Each row of a before or after table is a point. The points were changed in one or more steps. Then noise was added and the rows were shuffled. The steps act on how far a point lies along the listed directions, d1 being the first. Name the steps. A step turns or swaps two directions, mirrors them in a line or flattens them onto one, adds a multiple of one to another, or multiplies one. Angles are multiples of 10 degrees, from the lower direction toward the higher: turns from -170 to 170, lines from 10 to 170 but not 90. Use the fewest steps. Two steps may share a direction if one is a turn and the other turns, adds or multiplies; they go together, in the order done. Otherwise the lowest direction goes first.

Directions:
(1): [-0.34  0.28]
(2): [0.28 0.34]
Before:
[[-0.20 -0.47]
 [ 0.40 -0.37]
 [-0.07 -0.36]
 [-0.27 -0.34]
 [-0.42 -0.37]
 [ 0.46  0.06]
 [-0.24 -0.03]
 [ 0.37  0.25]
 [ 0.01 -0.32]
 [-0.07 -0.23]
 [-0.08 -0.32]
 [ 0.12  0.62]]
After, 12 rows:
[[ 0.55 -0.35]
 [-0.22  0.36]
 [ 0.10 -0.45]
 [ 0.08  0.25]
 [-0.29  0.20]
 [-0.08 -0.47]
 [-0.33  0.14]
 [-0.20  0.13]
 [-0.15  0.50]
 [-0.48 -0.27]
 [-0.29  0.17]
 [-0.36  0.34]]
Steps: turn d1 and d2 by 110 degrees

Directions:
(1): [-0.36  0.38  0.12]
(2): [ 0.13  0.27 -0.45]
(3): [0.38 0.27 0.27]
Before:
[[ 0.13 -0.04  0.52]
 [-0.43 -0.13  0.13]
 [-0.05 -0.86 -0.30]
 [ 0.41 -0.21 -0.01]
 [-0.17 -0.59  0.02]
 [ 0.06  0.22 -0.03]
 [ 0.16  0.14  0.29]
 [ 0.04 -0.14 -0.64]
 [-0.12  0.12  0.16]]
After (9 x 3):
[[ 0.39 -0.19  0.41]
 [ 0.50 -0.58  0.47]
 [ 0.10  0.26 -0.25]
 [-0.17  0.04 -0.17]
 [ 0.02  0.20  0.42]
 [-0.06  0.23  0.03]
 [-0.22 -0.62  0.10]
 [ 0.36  0.38 -0.16]
 [ 0.29 -0.24 -0.24]]
Steps: turn d2 and d3 by -100 degrees

Directions:
(1): [0.38 0.09 0.25 0.42]
(2): [-0.13  0.31 -0.43  0.30]
Before (13 x 4):
[[-0.38  0.23 -0.31 -0.23]
 [ 0.59 -0.01  0.61  0.67]
 [ 0.23 -0.24  0.38 -0.37]
 [ 0.06 -0.26  0.52 -0.09]
 [-0.09 -0.50  0.24 -0.28]
 [ 0.16 -0.03  0.07  0.28]
 [-0.23  0.03  0.04  0.06]
 [-0.53 -0.06 -0.28 -0.21]
 [ 0.17  0.32 -0.05  0.66]
 [-0.37  0.10 -0.32  0.04]
 [ 0.14  0.33 -0.26  0.46]
 [ 0.11 -0.22  0.13 -0.50]
 [-0.10 -0.29  0.33 -0.21]]
After, 13 rows:
[[ 0.17  0.04 -0.06  0.60]
 [-0.22  0.03  0.04  0.07]
 [-0.16 -0.28  0.09 -0.56]
 [ 0.43  0.21  0.13  0.37]
 [ 0.09  0.11  0.10  0.47]
 [-0.34  0.30 -0.36 -0.12]
 [-0.17 -0.39  0.35 -0.50]
 [-0.40  0.17 -0.41  0.18]
 [ 0.05 -0.25  0.20 -0.07]
 [ 0.22  0.05  0.35  0.43]
 [ 0.35 -0.50  0.88 -0.13]
 [ 0.35  0.27 -0.15  0.32]
 [-0.41  0.02 -0.28 -0.09]]
Steps: mirror d1 and d2 in the line at 140 degrees

Directions:
(1): [-0.19 -0.25  0.34  0.01 -0.57 -0.19]
(2): [-0.54 -0.11  0.23  0.28  0.30  0.22]
(3): [-0.27  0.55 -0.23  0.14 -0.33  0.14]
Before (12 x 6):
[[ 0.41  0.39 -0.32 -0.20 -0.36 -0.12]
 [ 0.10  0.33 -0.32 -0.09  0.31  0.35]
 [ 0.08 -0.31 -0.02 -0.19 -0.19 -0.23]
 [ 0.22 -0.33  0.15 -0.02  0.01 -0.10]
 [ 0.15  0.27 -0.22 -0.15 -0.21 -0.02]
 [ 0.08  0.48 -0.38  0.11  0.75  0.46]
 [-0.25  0.57 -0.46  0.27  0.65  0.44]
 [ 0.51 -0.03  0.21 -0.41 -0.40 -0.24]
 [ 0.32 -0.25  0.08 -0.23 -0.26 -0.44]
 [ 0.12 -0.16  0.19 -0.03 -0.18 -0.26]
 [ 0.60 -0.51  0.06 -0.24  0.08 -0.28]
 [-0.04  0.30 -0.35  0.17  0.66  0.16]]
After (12 x 6):
[[-0.15 -0.22  0.27 -0.11 -0.54 -0.04]
 [-0.36 -0.36  0.43  0.14 -0.39 -0.28]
 [ 0.67 -0.31 -0.12 -0.20  0.34 -0.16]
 [ 0.14 -0.04 -0.32 -0.15  0.22 -0.04]
 [ 0.45  0.12 -0.29 -0.21  0.28 -0.24]
 [-0.65 -0.31  0.56  0.20 -0.67 -0.15]
 [ 0.25  0.14 -0.13 -0.03  0.24 -0.06]
 [ 0.34  0.31 -0.20 -0.24 -0.49 -0.24]
 [ 0.25 -0.10 -0.06  0.03  0.28  0.01]
 [-0.32 -0.47  0.64  0.01 -0.64 -0.13]
 [ 0.15  0.18 -0.10 -0.12 -0.40 -0.11]
 [ 0.62  0.31 -0.15 -0.39  0.08 -0.03]]
Steps: mirror d1 and d3 in the line at 80 degrees

Directions:
(1): [ 0.25  0.25  0.10 -0.25  0.54  0.32  0.38 -0.19  0.30]
(2): [ 0.20  0.54 -0.36  0.42  0.03 -0.15  0.08 -0.30 -0.34]
(3): [-0.38  0.08  0.15 -0.25  0.50 -0.01 -0.36 -0.10 -0.50]
Before, 13 rows:
[[ 0.33 -0.13  0.17 -0.31  0.14  0.19  0.13 -0.01  0.19]
 [ 0.29  0.03  0.03  0.04  0.09  0.09  0.20 -0.14  0.34]
 [ 0.19  0.06  0.15 -0.04 -0.24  0.03 -0.08  0.07  0.20]
 [-0.45  0.09  0.34 -0.46  0.75  0.18 -0.09 -0.12 -0.35]
 [ 0.27 -0.08  0.11 -0.25 -0.02  0.12  0.19  0.14  0.37]
 [ 0.12 -0.05  0.15 -0.23  0.03  0.14  0.29  0.16  0.44]
 [ 0.15  0.59 -0.41  0.55  0.02 -0.14  0.17 -0.36 -0.23]
 [-0.23 -0.33 -0.07  0.34 -0.50 -0.51 -0.55  0.23 -0.42]
 [ 0.25  0.20 -0.12  0.06  0.05  0.09  0.28 -0.09 -0.05]
 [-0.49 -0.71 -0.10  0.50 -0.89 -0.65 -0.64  0.49 -0.41]
 [ 0.10  0.23 -0.02 -0.16  0.44  0.07  0.00 -0.14  0.02]
 [ 0.22  0.03  0.04  0.18 -0.05  0.12 -0.08  0.02  0.19]
 [-0.16 -0.25  0.18  0.00  0.10 -0.02 -0.20  0.08  0.09]]
After, 13 rows:
[[ 0.21  0.04  0.06  0.17 -0.05  0.10 -0.09  0.03  0.20]
 [-0.34  0.13  0.34 -0.43  0.76  0.22  0.04 -0.11 -0.23]
 [ 0.17  0.23 -0.06 -0.04  0.22  0.13  0.23 -0.14 -0.12]
 [ 0.22  0.06  0.11 -0.02 -0.33  0.04 -0.05  0.10  0.23]
 [-0.09 -0.27  0.12  0.05 -0.03 -0.01 -0.12  0.11  0.20]
 [ 0.25 -0.06  0.15 -0.19 -0.04  0.20  0.39  0.18  0.59]
 [-0.11  0.66 -0.30  0.38  0.41 -0.16 -0.10 -0.44 -0.60]
 [ 0.36  0.06  0.05  0.02  0.19  0.14  0.22 -0.18  0.36]
 [-0.32 -0.44 -0.11  0.42 -0.67 -0.64 -0.72  0.29 -0.56]
 [-0.56 -0.88 -0.19  0.69 -1.30 -0.80 -0.81  0.61 -0.46]
 [ 0.10  0.26  0.03 -0.24  0.56  0.10  0.01 -0.18  0.05]
 [ 0.45 -0.15  0.15 -0.32  0.12  0.23  0.26 -0.02  0.38]
 [ 0.42 -0.08  0.10 -0.21 -0.09  0.15  0.29  0.14  0.52]]
Steps: multiply d1 by 1.3; add 0.7 times d2 to d3
